Rows are points. To make a cloud, some directions were put in groups of two or more. Within a group, all points are equally far from the middle, so they leave a hole (a ring in 2 directions, a hollow ball in 3). The other directions are filled evenly. Then the cloud was stretched, turned, moved and blurred a little. Count the holes, and give their numbers of directions, smallest first.
In the rows, 128 means zero.

Cloud (13 x 2)
[[141 147]
 [113 100]
 [162 170]
 [ 73 173]
 [ 96 106]
 [144 166]
 [171 115]
 [146 144]
 [ 73 140]
 [ 91 138]
 [ 97  87]
 [ 97 153]
 [ 82 117]]
Holes: 0

Cloud (22 x 3)
[[164 173 134]
 [185 154 147]
 [164 138 122]
 [109 160 169]
 [174 126 159]
 [168 180 148]
 [ 91 162 117]
 [153 111 160]
 [ 94 122 162]
 [149 179 135]
 [ 84 159 105]
 [171 124 155]
 [101  91  98]
 [ 92  99 136]
 [178 173 147]
 [137 169 107]
 [ 95 105 148]
 [180 153 141]
 [135 177 128]
 [ 86  95 125]
 [139 182 170]
 [ 77 148 125]]
Holes: 1 (2)

Cloud (31 x 4)
[[149 170 169 152]
 [150 119 144 189]
 [123 164  94 157]
 [151  81  92 107]
 [155  85 152 126]
 [120 162 183 124]
 [162  87  80 130]
 [197 128 116 154]
 [175 159 154 155]
 [154 166 163 163]
 [117 163 114 176]
 [155 146 152  87]
 [ 84 159 164 123]
 [126 169  96 125]
 [136 100 111  78]
 [195 114 118 157]
 [153 145 142  82]
 [ 93  96 128 149]
 [117 170 101 148]
 [117 171 177 137]
 [123 161 183 123]
 [124 154 127 188]
 [159 159  90 128]
 [172 164 154 130]
 [138  90 102  87]
 [104 101 166 134]
 [182 145  93 138]
 [191 141 102 142]
 [169 159 157 164]
 [135 173 170 153]
 [131 146 182 107]]
Holes: 2 (2, 2)

Cloud (80 x 8)
[[128 124  84 163 168 146 122 140]
 [144  85 135 112 139 151 142  77]
 [141  55 105 111 148 120 103 138]
 [203 114 146  92  95 175 118 121]
 [170 146 124 139 151 128 101  82]
 [102  79 146 133 163  84 148 128]
 [168 165 145 114 130  62 113 144]
 [162  96 157 108 116  81 133 171]
 [142 157  98 108 134  82  96 158]
 [136  81  81 180 170 125 136 108]
 [193 106 104 150 157 192 135 157]
 [103 136 206 123 100 113 116 113]
 [156 112 125 160 176  74  71 100]
 [117 159 127 145  96  52  96 189]
 [170 144 154 176 161 145  93 113]
 [182 139 122 173 163 163 134 180]
 [177 105 144 117 113 133 138 139]
 [159  75 138 164 170 103  65 136]
 [ 85  73 120 188 105 124 125 124]
 [106  94  78 150 148 104 149 128]
 [116 157 128 139 123  70 108 199]
 [198  99  72 132 117 113 109 148]
 [134 161  93 107 171 159 100 125]
 [184 147 123 196 137  84 103 144]
 [138  92 113  96 168 121  94  92]
 [137 133 142 118 145 103 131 133]
 [143 144 119 203  99 121 151 166]
 [ 95 123 133 129 134 143 147 122]
 [134 119 160 144 115 122  73 170]
 [153 158 101 133 112 107  91 165]
 [151 136 162  89 105 110 140 135]
 [159 136  85 120 183 135 146 157]
 [146  84 140 182 149 148 151 175]
 [177 149 170 102 138  61 116 161]
 [176 101 118 172  95  97 120 147]
 [155 102 126 161 133 153  74 169]
 [ 96  97  88 109 159 126 174 155]
 [ 86 117 120 117 117 145 132  84]
 [119  90  89 180 185 142 161 177]
 [150 142 178 140 132 106 154 164]
 [161 161 119 120 148  74 128 181]
 [135 120  77 158 130 150 141 149]
 [162  67 112 183 180 134  95 147]
 [103  75 107 145 170 132 153 180]
 [154 140 153 138 105  66 108 105]
 [140 153 130 127 180 110  96  88]
 [169 167  97 139 143 130  89 161]
 [132 111  87 148 170  91 141 156]
 [142 107 100 198 190 165 127 179]
 [ 79 110  83 198 141 157 152 130]
 [ 99  78 144 159 102 141  94 146]
 [194 187  89 117 115 125 131 125]
 [ 97 133 128 181 142 147 118 123]
 [167 170  62 106 122 139 113 145]
 [194 123 159 148 114  99  79 118]
 [135 104 130 162 198 101 122 168]
 [174 124 171 159 137 116 142 158]
 [140 146 148 175  71  41 100 159]
 [137  97 123 190 112  59 131 148]
 [134 106 139 162 172  55 155 153]
 [ 84  90  95 112 180 200 110 155]
 [133 110  74 148 190 128 156 135]
 [175 105 108 146 202  62 110 139]
 [152  93  86 105 167 103 106 157]
 [153 158 177 110 106  91 124 121]
 [166 110  87 132 138 147 152 184]
 [ 70 172  97 106 151 126 154 128]
 [129  82  99 138 180  72 133 116]
 [ 93 150 120 135 102 139 152 109]
 [117 113 156 116 168 155 132 161]
 [118  92 113 136 133 102 145  99]
 [171 137 132 148 148 148 149 209]
 [168 148 146 167 107 157  83 163]
 [140 112 153 125  98 108 164 115]
 [171 160  76 120  94 107 109 158]
 [119 112 154 169 188 121 136 124]
 [112 121 142 167  95  58  94 120]
 [158 123 119  88 142 162 111 179]
 [167 100 127 131 142 150  74 102]
 [144 195 138  73 116  64 114 144]]
Holes: 0

Cloud (96 x 9)
[[125 176 136 135 177 138 155 151  88]
 [ 96 120 157 167 155 139 139  93 106]
 [100 134 183  59 177 125 117 140 136]
 [174 143 153 119 172 119 134 141 100]
 [159 107  93 119 142 140 145 113  95]
 [ 90 127 146  98 108  87 119  70 144]
 [138 116 141  96 164 157 148 213 173]
 [140  81 182 106 138  89 129 155 133]
 [138 117  76 126 129 127 106 138  85]
 [107 117 157 135 135 106  77 123  96]
 [102 146 109 120 100  85 189 140 103]
 [145 125 107  35 105 145  82 102 104]
 [118 149 143  59 124 161 131 131 177]
 [ 60 126 179 161 147  92 127 168 140]
 [159 162 144  67 132  61  95 150 100]
 [ 70  94 169 107 153 151 134 138 100]
 [158  78 116 130 123 181 144 138 119]
 [123  98 117  96 147  79 192 105 131]
 [114 126 117  88 104  90 128 104 178]
 [112 141 170  93  67 148  78 146  95]
 [ 62 160 173 153 175 117 125 116 145]
 [ 88  75 153  90 142 148 161 179 174]
 [129 123 152  75 177 166 188 109 145]
 [111 100  84 129 155 109 151 137 131]
 [137  85 111  95 110 182 124 193 106]
 [ 97  82 141 180 129 123 151 130 126]
 [123 137 206 168 153 148 102 167 128]
 [102 133 153 128  59  80  94 145 151]
 [121  75 122 149 150 131  77 174 115]
 [119 136 107  70 133  64 145 110 134]
 [136  68 140  56 132  94 129 134 102]
 [108  76  96  93 149 144 172 103 146]
 [154 125 151 113 184 203  91 174 141]
 [101 174 177 148 128 183 136 150 153]
 [146  81  75  85 119 168 112 137 142]
 [ 75 143 129  87 113 101 176 151 198]
 [107  57 150  80 140 131 135 146 163]
 [156 145 151  75 166  83 117 177 119]
 [135 115 108  67 102  81  78 130 127]
 [154 126  98 122  87 192 103 159 113]
 [125 188 156  90  99  73  89 122 108]
 [123  89 170 156 124 150 168 118 120]
 [126 108 200 145 131  87 117 148 130]
 [146 100 142 113 171 109 141 183  57]
 [112  71  99 113 119 100 169 130 154]
 [108  77 174 112 106 114 176 120 132]
 [ 94 128 131 143  80 155 174 148 141]
 [112 161  90  99 102 151 152 114  76]
 [110 114 108 104 129 185 190 118 132]
 [120 144 115 160  74 152 134 140 129]
 [160 150 102  85 101 113 101 152 165]
 [109 139 139 121 111 170 142  61 165]
 [ 99  80 134 102  90  85 150 115 105]
 [151 178  90  69 111 123 121 101 103]
 [ 75 152 131  97  83 127 108 102 162]
 [128 158 169 144 187 164 115 144 134]
 [119 113 169  89  58 102 112 109  95]
 [ 95 119 204 131 150 125 121 120  83]
 [138 163 180 128 149 117 150 180 127]
 [109 175 177 118 143 158  76 165 116]
 [105  96 131  95 197 180 167 149 168]
 [ 82 137 127 105 104 177  94 142 156]
 [128  97 115  82 144 177 105 103 126]
 [165  92 136 110 126 152 167 119 132]
 [120 148 130  93 180 176 178 155 126]
 [135 123 160  46 173  98 100 192 105]
 [121 153 137 114 122  90 149  88 180]
 [127 169 153 112 102 101 140 164 177]
 [142 176 166 162 124 134 100 180 129]
 [140 126 158 116  70  79 108 122 146]
 [117 100 202 103 148  94 128 173 102]
 [116  92 118  95 162 169 169 109  80]
 [132 107  94 147 159 144 156 111 137]
 [108 159 136 125 131  92 192 166 147]
 [125 164 160 101 118  97 153 183  85]
 [153  65 163 144 123 111 116 179 108]
 [ 84 126 152 162 122  73 147 149 106]
 [128 140 172 149 133 105 137  94  69]
 [122 137  98 120  83 104 126 152  63]
 [116 114 130 166 183 130 176 162 125]
 [136 120 156 111 161 201  96 136 102]
 [123 111 179  99 179 102 147 156 167]
 [132  91 131 143 135 133  83 145  72]
 [ 97 134 154 112 189 147 115 143  61]
 [ 91 115 173 133  97  87 128  83 101]
 [134 128 126  75 150 176 185  86 112]
 [ 71 160 102  97 126 166 152 115 125]
 [175 156 146 100 162 105 119 181 115]
 [ 94 137 206 113 122 169 117 127 176]
 [120 166 112 108 139 188 131 156 150]
 [ 87 144 149 142 149  86 134 127  53]
 [104 114 138 113 117 167 202 142 138]
 [134 190 132  84  82 130  92 103 105]
 [136 105 131 130 121 115 126 115  43]
 [109 116  96 117  94  93 129 189 116]
 [117  56 164 123 106 124  82 156 127]]
Holes: 2 (3, 4)

Cloud (90 x 9)
[[132 159 154 145 106 108 148  78 125]
 [ 66 156 160  95 123 117  98 136 109]
 [127 191 126 148 100 169 125 166  92]
 [ 89 186 135 152 115 173 117 146 149]
 [ 91 167 141 141 160 169 140 195 132]
 [ 76 147  98  75 106 136 189 122 146]
 [142 101  92  95 112 172 153 193 144]
 [139 120 149 180 139 115 196 112 131]
 [110 147 135  51 159 117 136 153 157]
 [144  87 158  85 184 139 110 179 117]
 [ 89 112 147 142 127 146 183 207  97]
 [ 94  77 118 142 119 134 200 160 179]
 [102  55 141 139 100 107 154 130 127]
 [101 173 109 103 172  88 171 121 124]
 [138 137  55 124 125 125  85 159 151]
 [145 153  81 171 110 139 182  86 103]
 [168 163 156 168 106 130 105 181  84]
 [164 122 140 133 137  90 123 115 172]
 [119 145 153 178 154 129 157 187 159]
 [144 147  99 177 139 160 160 106 107]
 [124  54 146 115 148 145 143 148 134]
 [120  83 123  97 160 186 154 133 128]
 [146 132 172 143 171 136 147 183  78]
 [151  89 105  69 136  87 137 142 104]
 [107 147 127 111  94 164 171 106 173]
 [172 150 140 172 136 168 112 163  91]
 [115 183 120 149 122  60 100 155 131]
 [119 171 109 144 119  48 146 125 121]
 [125 165  97 189  96 139 184 108 135]
 [ 99 155 107  87 176  87 132 102 149]
 [163 127 113 131  95  92 138 211 120]
 [100  59 107 138  80  85 147 142 125]
 [ 59 122 151  85 150 134 160 161 118]
 [158 131 135  62 131 104 169 158 139]
 [117 152 120 117 103 183 187 178 143]
 [115 127 113 111  99 134 110  75 115]
 [143 215 160 121 130 135 111 114 108]
 [125 205 134 101 161 144 132 102 149]
 [116 187  88 114 125 138 155 171 116]
 [131 104  71 126  65 111 118 139 126]
 [161 135  97 163 117 186 153 164 112]
 [126 131 147 182 179 133 146 127 130]
 [156  98 123 189 138 106 130 169 139]
 [109 136 100 139 189  67  98 134 126]
 [111 106 126 162 116 187 107 155 112]
 [117 155  88 106 114 188 121 168 106]
 [131 146 125 170 123  68 123 102 108]
 [ 88  96  91  81 162  97 154 100 127]
 [ 68 155  92 156 157 104 124 141 126]
 [100 156 160  93  96 118  63 165 105]
 [141 145 148  64 121  82 113 151 123]
 [172 141 109 131 145 138 138 101 163]
 [ 86 140 123  81 130  96  99 174 176]
 [103 145 170 155 172 125 161 111 118]
 [111 137 137 157 169 101 177 189 148]
 [119 101 137 130 122 171 151  92 104]
 [124 126 137 124 168 157 119 111  66]
 [151  85 111 189 102  92 172 155  88]
 [130 197 136 142 122 141 183 121  77]
 [136  62 136 108  92 103 133 138  97]
 [171 103 131 130 111 163 184 105  98]
 [124 148 141  88 120 196  97 129  92]
 [111 152 165  85 195 148 151 157 117]
 [138 145 116  59  76 130 152 131 114]
 [130 118 183 112 165 131 125 163  67]
 [129 116 145 142 102 195 142 189 104]
 [142 156  95  89 189 144 120 146  92]
 [137 126 101  86  84 139 175 189 150]
 [ 97 140 126 133  83 169 191 115 160]
 [118 118 107 178 130  65  93 153 122]
 [166 157 119  86 127  78 149 156 112]
 [ 85 142 140  64 142  93 147 135 103]
 [168 129  62 130 121 127 120 170 146]
 [152  87  94 132 122 145 176 209 130]
 [ 72  67 135 125 147 128 134 131 115]
 [111 110 134 104 129 150 180 128 191]
 [114 212 144 156 153 138 132 117 113]
 [122 167 132 110 186 145 151 160  76]
 [108 108 142 119 122 153 171 141 191]
 [148 119 161 118 150 175 168 141  76]
 [ 60 117 129 103 161 145 172 104 134]
 [123 164 146 162  86 161 140 176  83]
 [138  95 128 129  79 136 128 110 153]
 [ 98 110 164 158  93 138 195 188 128]
 [ 95 148 127 148 142 120 192 179  68]
 [137 144  99  78 174 168 119 112 102]
 [154 133 139 115 150  96 140 123 188]
 [ 75  70 103 102 159 121 137 150 159]
 [135  92 129 159  87 105 158 200  74]
 [ 98  90 149 102 144 135  79 142  78]]
Holes: 3 (2, 2, 4)

Cloud (94 x 9)
[[140 190 118 125 110  75 117 156 133]
 [ 72 123  75 104  71 147 127 130 133]
 [107 128 104 117 117 159 123 113  72]
 [123 129 168 106 163 100 183 116 117]
 [115  97  80 112  99 163 135  88  95]
 [207 166 128 133 155 148 146 114 107]
 [174 142 123 123  97  72 116 133 180]
 [170 175 119 126  84 147 162 144 157]
 [149 178 137 181 132 113  62 167 117]
 [ 81 186 107 124 101 144 106 160 108]
 [126 117  58 170  83 170 128 137 114]
 [ 92 175 185 163 136 147 116 127  99]
 [173 207 151 161 143 124 115 146 113]
 [142 151 139 153 131 182  77 165 139]
 [123  84 140 135  69 158 168 151 136]
 [ 66 126 172 134 125 150 145 160 144]
 [128  66 130 132 137 157 149 139 178]
 [118 154 177 131 125 165 144 136 190]
 [106  85 130 115 168 161 157  89 110]
 [117 181 156 159 128 181 150 132  78]
 [159 169 133 197 133 161 140 116  96]
 [132 151 151 110 147 123 159  53 132]
 [167  78 112 123 101 142 201 121 134]
 [143 122 129 164 129  89 179 159 132]
 [ 94 123 120  91 156 166 135 124 140]
 [148 142 155 151 100 186 138 154  98]
 [116 194 105 146 100 139  54 126 102]
 [170 129 153  91 157 148 162  98 182]
 [141 166  93 130  65 112 162 145 142]
 [113 166  78 156 166 113 120 118  75]
 [148 113  61  75 113 140 111 101 152]
 [163 146 119 118 163 127 175 126 102]
 [109 159 135 156 148 158 192 103  96]
 [167 136  57 107 147 119 145  85 103]
 [109 147 160 175 169  98 165 126  89]
 [187 187 115  98 142 113 105  90  95]
 [165 125 117 182 160 150 102 142  85]
 [183 147 129 116  64 127 155 103 102]
 [195 126  88 121 111 121  83  86 116]
 [172  85  85 152 115 141 166 151 121]
 [117 132 179 112 156 187 118 116 180]
 [109 164  58 145  70 110 109 147 113]
 [118 104 120 124 141  83  87 102 144]
 [111 159 142 147  96 168 114 150  81]
 [112 176 205 127 116 136 110 144 155]
 [118 154 174 124 180 126 172  72 115]
 [137 151 201 119 137 173 127 136 178]
 [196 121 126 139  78 189 118 141 140]
 [182 120 115 149  87 113  61 159 159]
 [144 171 192  97 164 111 128  92 137]
 [207 122 100 138  79 113 146 106 101]
 [144 100  85 196 107 151 141 156 105]
 [133 135 105 116 140 197 148  96  83]
 [ 68 158 111 125 112  91 129 118 128]
 [175 129 164 111 180 154 114  81 129]
 [115 148 164 158  88 158  95 155 110]
 [ 91 116 127 164  78 143 123 163 100]
 [166 184 135 161  95 154 169 150  99]
 [159 155  98 166 105 130 178 138 115]
 [126 162 178 141 169  76 120 104 118]
 [ 62 110  95 107  95 127 108 128 146]
 [143 130 122 168 113 182 110 168  98]
 [174 123 148 139  84 158 201 120 115]
 [202 111 104 129 137 153  90 100 161]
 [203 141 178 134 131 166 156  97 142]
 [138 104  66  76  89 135 113 116 165]
 [127 196 111 139 161 146 125 116 126]
 [128 152 136 150 116 141  57 181 152]
 [128 111 122 107  69 135 176 159 125]
 [ 78 143 115 119  61 137 156 118 124]
 [148 168 166 184 147 160 112 110 137]
 [176 128 122 112 157 143 119  62  94]
 [188 117 102 111  80 145 155 162 146]
 [ 99 154 174 154  96 115  98 163 171]
 [109 121 138 145  70 176 187 144 135]
 [101 138 142 145 115 160 132  85 155]
 [103 133 112 129  61 155 147 174 111]
 [105 123 124 169 105 165 129  96 132]
 [129 186 121 139  70 119 110 176 162]
 [128 162 123 120 100 183 147  66  99]
 [173  97 132 151  94 116 133 147  99]
 [175 197 144 120 101  90 115 155 143]
 [140 181 165 176 142 182 100 121 133]
 [188 195 135 117  99 106 117 128  98]
 [107 119 169 187 173 115 134 138 140]
 [150 117 172 108 130 123  93 154 170]
 [212 126  77 160  94 123 116 109 109]
 [ 67 113 124 142 163 118  99 100 123]
 [178 180  97 103 133 166 154  77 102]
 [177  80 138 138 101 101 113 130 173]
 [ 72 153 134 146 161 153 159 120 135]
 [140 121 147 136  81 149 104 144 109]
 [176 149 137 191 105 105 156 146  88]
 [129 117  69 168  58 139 113 178 113]]
Holes: 3 (3, 3, 3)

Cloud (104 x 9)
[[122 147 148 212 123  96 137 153 113]
 [118 178 126 154 117 103 146 142 179]
 [115 139  90 183 125 132 140  99 157]
 [143 139 145 150 168 140 176  91 131]
 [149  97 100 169 103  78 101 129 138]
 [167  78 171 141 187 132 144  75 118]
 [142  98 156 101  96 106  94 143 130]
 [129 106 120 118  72 148  87 173 140]
 [ 96  91 148 165  60 145 132 167 179]
 [151 138 145 181 100 156 111 101 163]
 [177 170 116 136  94 125 132 159 100]
 [145 166 128 203 130 177 115 141 144]
 [161 178 118 165 153 144 145 154 124]
 [117 112  76 182 121 125 129  64  94]
 [136 104 126  95  99 168 124 107  87]
 [128 121 103 211 121 140 104 114  76]
 [107  62 152 212 162 191 119  97 100]
 [ 76 113 127 172 101 103 111 128 134]
 [183 137 115 132  75 115 173 123 153]
 [145 140 142 131 148 175 168 126 124]
 [ 83  98  90 184 112 175 149  99 124]
 [155 131 206 150 141  94 116 120 156]
 [129 164 130 194 114  94 160 200 165]
 [100  64 107 137  55 148 109  84 106]
 [134 188 134 141 159 131 139 153 128]
 [111 162 141 164 129  88 131 101 127]
 [143  77 130 191  73 121 165 147 167]
 [113 112 193 184 123 154  84 206 121]
 [101 143 157 121 149 171 111 175 158]
 [153 127 143 115 113 175 126 150  75]
 [ 89 115 187 138 132 143  97 160 151]
 [177 133 140 151 108 109 122  99 184]
 [104 163 113  87 108  89 132  75 139]
 [153 143 132  95 148 133 130 157 181]
 [149 128 122 183  60  97 138 174 211]
 [159 128 176 176 102 160 144 111 121]
 [148 145 166 106  72 119 115 144 168]
 [109  92 134 169  69 102 131 144 184]
 [112 183 118 193 130 155 176 175 118]
 [ 96  82  81 119  81 172 129 101 127]
 [124 133 108 194 150 118 133  82 164]
 [ 93  95 178 163  91 171 116 168 110]
 [ 90 114 184 141 128 151 116 165 127]
 [ 93 139 102 198 142 135 137 141 127]
 [168 127 138 140 130 115 115  73 170]
 [118  98 138 146 153 186 117 127  64]
 [139 134 141 117 148 160 169 117 140]
 [103 106 102  98 101 184 128 127 118]
 [171 148  93 125 107 103 143 100 145]
 [164 112 146 105 125 137 111 120 155]
 [ 91  89 108 201 134 178 111  91  88]
 [156 125  69 165 116  86 138  94 112]
 [128 121 150 117 166 148 158 148 137]
 [112 116 126 180  67 107 133  77 110]
 [143 144 186 144 101 109 118 126 182]
 [135  82 162 151 105 176 126 151  87]
 [ 76 119 148 208 125 152 138 163 119]
 [136 136 114 117 136 114 133  48 160]
 [ 73 124 167 117 142 156 103 116 100]
 [102 105 165 145 183 175 151 111  63]
 [134 168 130 154 131  90 171 140 171]
 [127 172 159 190 141 100 137 155 168]
 [108 103 194 131  96 161  90 128 110]
 [108 150 136 158 123 143 171  90 166]
 [119 123 165  98  73 148  81 133 116]
 [159 138 160 212 124  86 102 131 154]
 [122  94 148 209  97 131 132 154 110]
 [142 153 225 166 164 135 116 190 121]
 [125 190 113 133  92  94 159 164 112]
 [ 99 162 124 205 127 187 167 127 132]
 [166 142 126 187  99 151 150 132 144]
 [122 135 130 181  62 102 146 165 211]
 [116 142 153  93  62 124 156 113 169]
 [173 168 156 181 115 131 107 167 131]
 [170 152 135 145  93 126 123 132 136]
 [113 112 148 123 162 174 126 100  97]
 [156 150 119 146 103 150 126 106 124]
 [ 69 126 110 152  98 116 111 149 143]
 [ 90  86 186 172 130 139 116 140 100]
 [ 93 100 155 166 167 202 136 136  90]
 [ 77 128 110 185 121 143 131 142 155]
 [145  78 101 155 134  92 106 112 112]
 [ 98 131 151 176 120 139 132 225 120]
 [115 193 152 119 137 145 132 184 104]
 [159 163 102 151 105 147 141 132 148]
 [116 153 106 161 108 115 208 121 120]
 [102 167 170 109 108 125  90 132 121]
 [135 162 138 141  47 121 140 145 176]
 [ 90 157 122 195 110 121 143 143  88]
 [102  98 171 143  92 157 133 172 100]
 [153 126 163 119 104 158 116 156  82]
 [ 96  95 115 207 161 145 172 109 101]
 [113 133 108 207 150 164 111 178 134]
 [163 151 146 184 113 181 144 140 119]
 [ 74 107 130 210 149 142 139 102 118]
 [139 184  90 128 110 151 156 145 134]
 [135 121 121  94 129 158 158 100 119]
 [115 152 161 148 129 109 154  96 100]
 [ 98 137 146 201  83 141 162 130 143]
 [131 111 188 107 101 116 113 138 165]
 [163 105 114 194  95 105 143 107 176]
 [117  89 169 188 110 132  57 152 162]
 [ 78 130 119 186  58 149 154 144 116]
 [117 112 146 136 149 176  89 144 163]]
Holes: 2 (2, 2)
